Rows are points. The window is the flat piece filled in between its corners: a triangle in 3 columns, a solid with four corners in 4, and so on. A path goes straight from each point to the next, and from the last back to the first. List the points from which the path goes on through the window.

Window (4 x 4)
[[  1 -41 -31  19]
 [  9  -5  71 -14]
 [ 33  17 -51  13]
 [ -3  20 -11   4]]
Path:
(1): [12  5  2 41]
(2): [ 24  16 -44 -10]
(3): [ -1 -18   0 -24]
(4): [  9 -29  11  30]
(5): [  0 -18 -32  46]
(6): [ 10 -28 -49 -12]
(7): [ 11  -2  53 -37]
(8): [ 7 -7 57 39]
Through the window after points: 1, 3, 7

Window (6 x 6)
[[ 26  59  15  12  25   1]
 [ 69 -57  -8 -33 -43   5]
 [ 18 -51 -33  13   5 -45]
 [  0  18  -8 -21  -1 -15]
 [-24 -55  22  46  19  37]
 [-28  -2   4  22 -35 -37]]
Path:
(1): [-21  -9  18  29  30 -20]
(2): [ -8  -2 -23  19 -17  -8]
(3): [ -4  31 -23  33 -15  -4]
(4): [ 43  -7  25 -43  -3 -40]
(5): [ 58 -54   1 -32 -30  -9]
(6): [ 46 -33 -15 -16 -34  12]
(7): [ 34  -5 -46  16 -50   4]
(8): [-14 -71   6   8  24 -27]
(9): [ 20  -9  35  -5   3 -43]
(10): [ 15  -3 -23   9 -31  15]
(11): [  6  30 -12   2   5  -2]
(12): [ 15  15  17 -16   7 -18]
Through the window after points: 5, 9, 11

Window (8 x 8)
[[-67 -48  17  52 -52 -12 -19 -18]
 [ 55  41 -46  12   1  38  18 -28]
 [ 11   7   5 -54   9 -32  -5 -12]
 [ 10  11  44 -63   5 -29  -8  65]
 [ -1  10 -18  20  26  34 -22 -38]
 [  5  18   0 -22  20  17  36  -7]
 [ 59 -23  -6 -40  22  -4  24  26]
 [ 58  42 -16  -5  52 -12  25 -10]]
Path:
(1): [ 43  12  10 -24  11  -4  20  -4]
(2): [ 35  18  25 -19  17  -5   9  -2]
(3): [-17  -5 -28 -10  37 -18   0   8]
(4): [ 12  -4 -55 -23  45  14  -5  30]
(5): [  2  10  74 -12 -37  -9   0 -28]
(6): [ 32  31  13  -1  20   6  11 -35]
(7): [ -1  10 -57 -15  14  -3   7  23]
(8): [ -5  19 -25 -32   1 -19   5  31]
Through the window after points: none

Window (9 x 9)
[[ 10   1   4  47  69 -14  15 -25  -4]
 [ 28  -9  -3  29 -35 -23   0  -3 -22]
 [ 16   4  20  10 -56 -31  37 -58  -6]
 [-48 -11 -29  -2  28   6 -13  10 -62]
 [-63 -26   4 -12  -5   9 -25  49  64]
 [-11 -30  24 -51  17 -18 -27  18  48]
 [ 52  30 -28  26 -60  25  39 -43  -1]
 [ 14  38  14  -4 -44 -19  27   4 -13]
 [ -2  12  13  34  -9  43  -9 -13 -37]]
Path:
(1): [  0 -26  22 -10 -32   7  34   5  -9]
(2): [ 17 -51   3   9  21   5  44  15 -39]
(3): [-30  21  13  -9 -10 -21 -45   2  22]
(4): [-16  30  -3   6  -2   8 -34 -42 -27]
(5): [ 22 -23  29  53 -27  51  43  31 -25]
(6): [ -3 -35  21  -5  -4  26  35  15 -26]
(7): [-27  29 -25  28   6   8 -38 -19 -40]
(8): [ -1   9  -8   2 -31  -6 -18  -2   4]
Through the window after points: 4, 6

Window (11 x 11)
[[-18  21   3  -5 -49  14  17 -36 -32  31   5]
 [ 15 -10  22 -19 -33 -43 -25  34  11 -28  25]
 [  6 -14 -40  -3 -32 -50  13 -16 -23  13   1]
 [  0  46   5  33  35 -50  40   5  -4  20  32]
 [ 15 -19 -21 -19  30 -13 -46   6  19  -9  64]
 [-36   0 -43   2  -2 -52 -52  18  43  23  37]
 [-24   9 -15  34  31  27  28  27 -10 -43  36]
 [-33 -25 -14 -43  12  95 110 -37  71  20  -6]
 [-16   7  -5 -48  -1  12 -21  26 -66   3 -46]
 [-38 -40  25 -13  -3 -56 -10 -12 -22  25   2]
 [-27 -10  27 -26  33  15  40 -55  47 -47 -26]]
Path:
(1): [ 13  -7 -19  15  14  17   5  -8  -1  17  -1]
(2): [-32   3 -16 -10 -21 -32  13   5  -8 -14  28]
(3): [ -3  -4   3 -33 -14 -30  -8   8  13 -13  38]
(4): [ -6 -16 -14  22   1 -11 -24  22  23   7   1]
(5): [ -3  -8  -5  26  -4 -28  -2  -8  -5  15   1]
(6): [-16  27  -3 -62 -13 -25  37  13  -9 -16  45]
(7): [-17  31   1 -26 -30 -18  25   6 -13 -20  59]
(8): [  8 -26 -28  44  74  23  -7   0  29   7 -28]
(9): [ -4 -11   8  17   8  20   6  -6  -8 -14  -3]
(10): [-17  19 -20 -53   0 -32  56  10 -13   3  24]
(11): [-55  35 -14 -39 -21 -56  29 -25   4  -4  35]
(12): [ 11 -34 -18   2   3  -5 -23   0  15  19  -3]
Through the window after points: 1, 3, 5

Window (14 x 14)
[[ -8 -33   2 -38 -13  16   1  -4  50   9  11  21  24  28]
 [ -9  66  27   4 -64   1 -48  -1 -16  21 -33  -3 -75 -14]
 [ 35  13 -42 -38  29  32 -24  10 -28   7 -54  -3 -29 -41]
 [ -7 -18 -14 -11  47 -21  -1 -11   0 -11  -1 -19 -74   8]
 [ 23  36 -57 -35 -25 -49 -46 -22 -13 -19  35 -17 -35  29]
 [-26  49   8 -39   9 -24  20  17  48 -27   2 -38   4  29]
 [ 53  65  -5  15  -4 -35   6  47  58  38 -31  15  15  21]
 [ -1 -62 -20 -22 -40 -20 -18  -5 -30 -15 -48  42   2   4]
 [  0 -58  16  30  16  28 -25  17 -41 -50  26 -13 -17  17]
 [ 38  23  -6 -49 -33   2  46   0 -39 -30  12  26  21 -22]
 [ 12  46 -34  38  16  40   8   4  54  18 -27 -69 -37  -1]
 [ -8  -1 -44 -45   7  31  45  69  34   7  -3   4  13  14]
 [ -1  -7 -18 -27 -22 -81 -10  30   0  29  30  19  45   7]
 [ 23 -64  28  13   4 -25 -29  21 -21  42 -46 -24 -29  41]]
Path:
(1): [-12  -1 -17 -12   9   6  -9 -17 -19   3  21   6  -4  31]
(2): [ 23 -16  -5 -11 -20  -3 -14  26  -4 -29 -29 -34 -44 -20]
(3): [ 20 -32   7 -42 -29 -37   9  17  12 -24   5   0   2 -20]
(4): [ -4  -5 -16 -14   0   1 -18   3 -19   3 -15  17 -19  21]
(5): [-11 -11  -9 -27   3 -24 -12  -4 -47   7 -14  39   3  59]
(6): [ 29 -11  -3 -15 -20 -35  -3  42  41   6   5 -28  -7 -31]
(7): [ 22 -39  13 -10  -9   2 -22  22  -9 -32  16  -5 -28  -8]
(8): [-14   5 -14  14  15   6   9   0 -28   5 -10  -5  11  38]
Through the window after points: 7

Window (14 x 14)
[[-14   3  14  15 -48   6   3 -42 -52 -18 -13 -17  48 -75]
 [ 26 -23  -4  56 -15  20  16 -22  29  -1 -26 -15   0  82]
 [-21   3 -23   1   7  44  22  55 -34  -6   6  33  48  13]
 [  0 103 -36 -22 -68 -13   4 -24  11 -10 -19  -1  14  29]
 [  5 -21 -32  -1  24   5  40  -9  -1   2  -6 -33 -49 -48]
 [-16   8  -5 -41 -40 -30 -65   9   7 -47   6 -53  20 -26]
 [ 36  30 -18  -8   2 -27  27  23  -1  56   9 -26   1  24]
 [ 12  44 -33  52  -3  50 -18 -25  21  36 -25 -62  -5  23]
 [  3 -12  -7 -13 -15  75   2  39 -73 -13   4  65  -3  21]
 [-32 -19 -19  22 -15   1 -11 -49 -94 -28   1   5  56 -18]
 [ 10 -45   0 -28  37 -27 -16 -31  -1  13 -48   4   7 -47]
 [  6  43  20 -17 -17  55 -20 -33  39 -60  44 -49   6  33]
 [-41  38  27 -52  -4  -8  -5   3  13  35 -41 -47 -12  22]
 [  0  38   7  49   3 -23  14 -21   5  -2   6  22 -49   3]]
Path:
(1): [-24 -14 -13  25 -18   0 -25 -29  34  47  46 -12  16  19]
(2): [  8  34  -6 -21 -14  -1  -4  12 -18 -29 -28 -26   1  -3]
(3): [  6   1   8  -6  10  19  11  -4 -33 -19 -39 -20   6  -2]
(4): [-11   5 -33  11 -43 -20 -14 -14  -2  37  20  28   9 -17]
(5): [-45  -5 -23  -7 -20  37  26 -12 -13  30  40  18  23  14]
(6): [ 40  21  -3  12  15  14 -10  50 -42 -46 -50   4   0  -5]
(7): [ 18  28  -1   0  13  -3   9  11 -29  -1 -16 -12   2   3]
(8): [-14  14  -6  -3 -26  -1  -6  -8  12  11   7 -10 -11  10]
(9): [-24  -5 -17 -30 -39  18  -3 -30   5   7  16  15  32   5]
(10): [ 16  13  13  41   8  -9  12  16 -89 -49 -36 -11  -1 -17]
(11): [ 28  29   3  12  11  13  15   0 -20  -4 -34 -23  13   6]
(12): [-19   6 -30  22 -22  32   0 -28   0  32  11   0  -8   5]
Through the window after points: 1, 5, 7

Window (14 x 14)
[[  8 -39  24  35   3 -39  -5   4   4 -43   6 -20  28 -63]
 [ 17  -4 -49  -5   5   7   6  13 -49 -28  20  22 -59  14]
 [ 45 -12  50 -34 -12 -19  15  14 -30 -42 -25 -68  21 -14]
 [  3   8 -19  15  27  25  -4  36 -22  44   7  26 -53  24]
 [-28  42   3 -37 -22  65  18  21   1 -28  -5 -18  32  23]
 [-49 -17 -38 -12  30  -8   9  35  20  11  20   9 -76  -5]
 [-31 -22   9  32  -1 -37  -9 -12 -16 -32 -19 -41  -1   8]
 [ 17  39 -14 -26 -15   2  32 -12 -10 -10  -6 -68  57  -6]
 [  6  16 -11 -59 -22  35   3 -25  -8  -8 -62 -21  37  -4]
 [ 29 -42  18  22 -68 -23  41 -12   4 -31 -35 -52  23 -18]
 [  0   9   5  15  26   0  -2 -17  45 -26  15  -7 -37   9]
 [-14 -51 -24  -3  24  27 -17   0  -7  13  44  -9 -46  15]
 [ -4  19 -21 -53  38  48  47  15   9 -20 -28 -10  55  49]
 [  5 -10 -57  -9   6   5 -40  49  10   3  15   9 -43  38]]
Path:
(1): [  9 -19  -1 -31 -22  -8  26  -2   8 -13  -2 -18   6  18]
(2): [-14  -3 -10 -30   7   1  -3 -19   4   6  30  29   4  27]
(3): [  3 -12   4  28  13   2  10  18   4 -40 -29 -63 -22  -6]
(4): [-24 -56 -21  15  13  67  16  15   7 -34   8 -73 -19 -24]
(5): [  8  45 -11 -23  -7 -35  -8   5  -9   4  -1  42  14  31]
(6): [ -9 -18  10 -38  -7 -12  21  -8  13  21  26 -15  83  23]
(7): [ 22  -7 -16  15  -4  19   1   9 -25 -50 -32 -27 -46  -4]
(8): [ -7   1 -10  43  25  26  -9   4 -20 -49 -31 -41  19 -37]
Through the window after points: 2

Window (14 x 14)
[[ 31  10 -36 -19  -8   8  63 -25  18  -6  28 -14 -38 -30]
 [ -9  40  58 -29  49  -2 -14   7 -30 -40 -13 -34  -2 -24]
 [-23  41 -36 -20  -2  26  -2 -66  65  11  -2  -8 -15  -9]
 [-11  33  20  38  64  22  13  36 -13 -34 -45 -30 -26 -42]
 [ 10 -24  30   6  39  17  -4  67 -19  77  -3  18 -10 -34]
 [ 24 -38 -34 -33   8  17  -6  56 -24  32 -38 -24   7  27]
 [ 33 -54  39  13  26  27 -22  37  -3   9 -20  46   9   9]
 [-36  79 -17  17  -5  20   5 -54  15 -27  48  -2 -16  47]
 [ 44  29 -28 -35 -15 -20  15  18  48  19 -14   0 -44  39]
 [ -7 -54  36  -4 -15  15  22  29  15  46 -22  -6 -24  32]
 [-51  95  28  19  39  16  46 -73  26 -22   5  21  59  28]
 [  7  36 -33  18 -49 -25   9 -28  34   9   2 -23   4 -21]
 [-87  35  19  23  60 -26  23 -39   5 -31  11  50  14 -14]
 [-11 -23   8 -11   4  21   6  56  52  14  21   5  23  13]]
Path:
(1): [  1  13  23  -9  12  16  10  21  -1   6 -20  20  -6  -8]
(2): [-22  10  21 -18  -5  20  10   8  10   3 -18  14   4   3]
(3): [-3 20  4  2 49  6 18 -2 15  7  5  0  0 26]
(4): [ 19   1 -12 -19  38 -15  -1 -54  14 -14  18 -72  -2   2]
(5): [-27  47  20   6   3  16  17  24  -8   0 -30  42  -8  -5]
(6): [-33  49  29 -10  -1  23  10  46 -13  -7 -22  52 -29 -18]
(7): [  8 -12 -16  33  65  -3  13 -30  31   2   9 -63  13  -2]
(8): [  7   4  17  14  27  -5  11  13   9  14   7 -16  11   7]
(9): [-10  -9 -17 -33  -8  43   9  25  21   7 -53  37  -8 -30]
(10): [-61  42  20 -31 -29  22  -1  10   7  10   6  53 -10  -9]
(11): [  5  23  -3  42  75 -16  22 -40   9 -36   5 -44   0  16]
(12): [ -4  23  -5   8  31 -12  10 -24  33 -11   7 -35 -18  24]
(13): [ -4  15  -6 -31 -29  38  24  21  -8   3 -24  55  14 -31]
(14): [-22  26   4  -1 -26  23  14  21  21  -9 -22  27 -27   4]
(15): [ 39   2  -1  -7  51 -17   6  15   9  45   5 -28  -8   1]
(16): [-13   5   9  -6  38   4 -12   1  16  23  20 -36  -2 -13]
Through the window after points: 6, 10, 14, 16

Window (14 x 14)
[[ 24  11   6  30   0  24   9 -59 -26  50 -26  15  14 -22]
 [ 40   6  67 -31   3   6 -52 -48 -26 -27 -36  23  22 -40]
 [-17  -1 -31  34 -18 -16 -29 -11  28  20  47  30 -46 -16]
 [ 13  15  13 -48  -3  -3 -30  56  10  49 -34  23 -12  39]
 [-37  13  51 -27  58 -10 -10 -76  -7 -10 -32  -8 -43   0]
 [ 38 -38 -34 -14   7  -9   4  21 -44   5  13   2  29 -19]
 [ -3  15 -35 -20 -38 -12   0  11  37 -42 -18  12 -21  58]
 [-14 -19  29  -8 -52  49 -12  19 -27 -43  25  22 -16  15]
 [  5  50 -21 -31  36  45  -1 -17  -5  -9  -2   0 -30   9]
 [-19  14   4  36   9 -57  -1 -33 -11 -21 -33  34  59 -43]
 [  1 -18 -45 -31  18  10  92 -28 -24   9  40  15  -1 -45]
 [ 28  -3  52 -22   5  10   9  47   5 -13  50 -51  46 -20]
 [ 18  20  54  51  -1 -13 -52  -9  12 -14 -27  21 -52 -29]
 [ 46   7  38 -32  -1  53 -13 -10 -40  -1  18  52 -29  54]]
Path:
(1): [ -8 -22  -5  25  16  51  -7  12  50   8 -22  11  12  14]
(2): [ 22  32  28 -43 -24 -36 -22  -7 -56  -7  27  22 -43  -3]
(3): [ 20  29  16 -14 -10 -10  -7  -5 -30 -12  13  -8 -10  10]
(4): [-10 -39  -5  -5  23  20 -12  -2  16 -10  -6  51 -12 -21]
(5): [ 15 -49 -13  20  -2  39  -9   4  14  17 -16  36  -8 -15]
(6): [ -1  47  43 -23 -26 -14  -6  -9 -54 -42  31 -11  -4   6]
(7): [ 33  22   3 -42 -29 -54   7  19 -56  14  20  -2 -26  15]
(8): [  1 -37  31  11  27  44 -11  -4  25 -19   1   1  40 -27]
(9): [-11 -16   0   2   3  10   6  -2   8  -6  14  27 -12 -16]
(10): [ 24  37  -8 -26 -43  -1  11 -29 -61 -13  21 -14  -2  10]
(11): [ 41  24  25 -26 -19 -12  18   6 -49  13  22   6  -6 -13]
(12): [  5  -4 -12   9   9  36 -27 -17  17  -2 -23  32   4   5]
Through the window after points: 1, 5, 9
